Each row of a before or after table is a point. The points were changed in one or more steps. Then noise was added and the rows were shuffled. The steps act on how far a point lies along the listed directions, d1 being the first. What was done? A step turns or swaps two directions, mirrors them in a line or flattens them onto one, adds a multiple of one to another, or multiplies one. Angles are multiples of 10 degrees, from the lower direction toward the higher: turns from -170 to 170, lines from 10 to 170 but not 90. Use the fewest steps. Two steps may share a direction if one is a turn and the other turns, adds or multiplies; they go together, in the order done. Otherwise the lowest direction goes first.

Directions:
(1): [-0.002 0.031 -0.048]
(2): [-0.056 0.008 0.007]
Before, 13 rows:
[-0.013 0.011 0.013]
[-0.021 0.090 -0.128]
[0.006 -0.007 0.006]
[-0.010 0.029 -0.050]
[-0.008 0.001 0.025]
[-0.007 0.016 -0.014]
[-0.013 -0.003 -0.024]
[0.024 0.035 -0.055]
[-0.043 0.005 -0.009]
[-0.034 -0.012 0.019]
[0.012 0.013 0.026]
[-0.039 0.003 0.005]
[-0.017 -0.002 0.017]
After (13 x 3):
[0.015 -0.019 -0.005]
[-0.015 -0.023 0.031]
[0.020 0.002 0.004]
[0.019 -0.030 0.026]
[0.002 0.002 0.022]
[0.058 -0.007 -0.012]
[-0.016 0.005 0.020]
[-0.012 0.005 -0.005]
[-0.010 -0.006 0.021]
[0.004 -0.022 0.032]
[0.057 0.017 -0.035]
[0.157 -0.014 -0.026]
[-0.016 0.025 0.014]
Steps: mirror d1 and d2 in the line at 140 degrees

Directions:
(1): [-0.011 0.005 -0.031 0.073 0.006 -0.001]
(2): [0.027 0.022 -0.064 -0.022 -0.027 0.003]
(3): [-0.003 0.015 -0.018 -0.014 0.066 0.037]
(4): [-0.058 -0.029 -0.032 -0.022 0.006 -0.027]
(5): [-0.044 0.062 0.013 -0.004 -0.020 0.012]
(6): [-0.016 -0.033 -0.004 0.002 -0.031 0.065]
Before (9 x 6):
[0.032 -0.053 -0.011 -0.035 0.054 -0.019]
[0.002 0.035 -0.051 -0.010 0.038 0.002]
[0.018 0.013 -0.013 -0.024 -0.005 -0.001]
[0.008 -0.067 -0.025 0.007 -0.022 0.067]
[-0.025 0.028 -0.015 -0.020 0.017 -0.009]
[0.065 -0.046 0.000 -0.035 0.051 0.017]
[-0.001 -0.058 -0.050 -0.024 -0.044 0.049]
[0.018 0.021 -0.030 0.006 0.015 -0.041]
[-0.025 0.041 -0.023 0.013 0.017 -0.008]
After, 9 rows:
[0.063 -0.042 -0.009 -0.014 0.063 0.022]
[0.025 0.011 -0.010 -0.002 -0.025 -0.061]
[-0.026 0.027 -0.014 -0.014 0.006 -0.014]
[-0.026 0.036 -0.014 0.020 -0.010 -0.019]
[0.007 0.021 -0.030 -0.001 -0.016 -0.031]
[0.007 -0.067 -0.022 -0.049 -0.091 0.026]
[0.009 -0.070 -0.017 0.002 -0.035 0.059]
[0.026 -0.047 -0.024 -0.023 0.066 -0.013]
[0.023 0.007 0.000 -0.037 -0.033 -0.014]
Steps: add -1.5 times d2 to d3; turn d1 and d3 by -30 degrees

Directions:
(1): [-0.022 0.009 -0.053 0.006 0.010 0.068 -0.016 0.031 0.019]
(2): [0.041 0.021 0.000 -0.053 -0.022 -0.017 -0.016 0.041 0.046]
(3): [-0.009 0.031 -0.032 0.037 -0.060 -0.025 0.041 0.022 -0.006]
(4): [0.041 -0.012 -0.029 -0.018 0.039 -0.003 0.043 0.033 -0.048]
Before:
[0.004 -0.009 0.040 0.016 0.051 0.024 -0.012 -0.025 -0.033]
[0.032 -0.028 0.000 0.016 0.060 -0.035 0.049 -0.013 -0.084]
[-0.021 -0.004 -0.024 0.026 0.038 0.000 0.035 0.004 -0.062]
[-0.044 -0.031 0.008 0.023 0.047 0.087 -0.041 -0.033 0.012]
[0.051 0.020 -0.057 -0.024 -0.023 0.004 0.027 0.087 0.010]
[-0.010 -0.004 -0.034 0.038 -0.002 0.067 0.028 0.019 0.007]
[0.024 -0.009 -0.004 0.010 0.029 -0.036 0.033 -0.003 -0.050]
[-0.006 -0.014 0.015 -0.015 0.009 -0.011 -0.019 -0.013 0.028]
[0.008 -0.041 0.003 0.018 0.097 0.026 0.002 -0.012 -0.034]
[0.065 -0.007 0.023 -0.055 0.006 -0.059 0.015 0.029 -0.017]
[-0.002 -0.005 0.013 0.002 0.021 0.013 -0.027 -0.002 -0.003]
[0.016 -0.006 -0.005 -0.056 -0.049 -0.029 -0.021 0.036 0.031]
[-0.004 -0.034 0.034 0.004 0.055 0.006 -0.008 -0.033 -0.052]
After:
[0.061 -0.008 -0.024 -0.064 0.034 0.000 0.008 0.062 -0.014]
[0.000 -0.006 0.021 0.027 0.050 0.035 -0.007 -0.021 -0.036]
[0.001 -0.021 0.017 -0.014 0.016 -0.022 -0.008 -0.007 0.014]
[0.005 -0.018 -0.067 0.029 0.063 0.040 0.038 0.016 -0.067]
[0.017 0.032 -0.052 -0.017 -0.044 0.036 -0.023 0.073 0.053]
[-0.022 -0.033 -0.009 0.043 0.084 0.058 -0.013 -0.019 -0.017]
[0.027 -0.011 -0.002 -0.067 -0.026 -0.030 -0.022 0.030 0.021]
[0.013 0.002 -0.045 0.014 0.031 0.018 0.023 0.025 -0.038]
[-0.050 -0.028 0.053 0.035 0.022 0.042 -0.044 -0.069 0.013]
[-0.002 -0.005 0.017 0.005 0.020 0.004 -0.026 -0.005 -0.006]
[-0.016 -0.031 0.010 0.012 0.057 0.022 0.002 -0.026 -0.057]
[-0.043 0.008 -0.047 0.034 0.021 0.029 0.021 0.007 -0.040]
[-0.027 0.006 -0.008 0.045 -0.036 0.045 0.002 -0.009 0.036]
Steps: turn d1 and d4 by -60 degrees; turn d2 and d3 by -10 degrees

Directions:
(1): [-0.007 -0.027 0.034 0.021 -0.025 0.078 -0.009 -0.032 0.012 -0.039 0.026 -0.022]
(2): [0.075 -0.005 -0.029 0.068 -0.009 -0.007 -0.037 -0.014 -0.015 0.008 -0.002 -0.002]
(3): [0.020 0.015 0.018 -0.021 0.015 0.013 -0.034 -0.018 0.079 0.052 -0.019 -0.021]
Before, 8 rows:
[0.029 0.008 -0.019 -0.010 -0.017 -0.029 -0.033 -0.004 -0.002 0.018 -0.019 -0.014]
[0.053 0.042 -0.046 0.005 0.035 -0.080 -0.020 0.051 0.021 0.069 -0.051 0.019]
[0.029 -0.026 0.016 0.075 -0.023 0.083 -0.034 -0.026 -0.019 -0.051 0.030 -0.027]
[0.016 0.031 -0.007 -0.030 0.016 0.008 -0.011 0.009 0.027 0.040 -0.009 0.003]
[-0.061 0.004 0.041 -0.063 0.027 0.000 0.018 0.015 0.048 0.018 -0.006 0.002]
[-0.034 -0.006 0.064 -0.014 -0.023 0.092 -0.023 -0.045 0.074 -0.004 0.020 -0.047]
[0.024 0.010 0.006 -0.067 0.027 -0.061 -0.021 -0.001 0.033 0.068 -0.038 0.006]
[0.000 -0.023 -0.010 0.032 0.015 0.009 -0.019 -0.003 -0.022 -0.030 0.018 -0.011]
After (8 x 12):
[0.077 0.023 -0.051 0.065 0.019 -0.049 -0.045 0.016 -0.028 0.029 -0.020 0.005]
[0.009 -0.006 -0.022 0.016 0.032 -0.024 -0.024 0.007 -0.006 0.003 0.000 -0.006]
[-0.084 0.022 0.020 -0.082 0.024 -0.015 0.050 0.057 0.021 0.002 -0.019 0.014]
[-0.018 0.008 -0.007 -0.045 -0.014 -0.030 -0.005 0.007 -0.010 0.005 -0.014 -0.009]
[-0.010 0.016 0.001 -0.026 0.003 0.028 0.009 0.010 -0.004 0.001 0.009 0.005]
[-0.043 -0.023 0.043 -0.076 -0.001 0.007 0.018 -0.010 -0.002 -0.009 0.002 0.002]
[-0.015 -0.033 0.046 0.021 -0.011 0.067 -0.008 -0.020 0.015 -0.035 0.025 -0.013]
[0.068 -0.004 -0.017 0.089 -0.032 0.019 -0.049 -0.032 -0.013 -0.002 0.012 -0.020]
Steps: turn d1 and d2 by 90 degrees; multiply d3 by 0
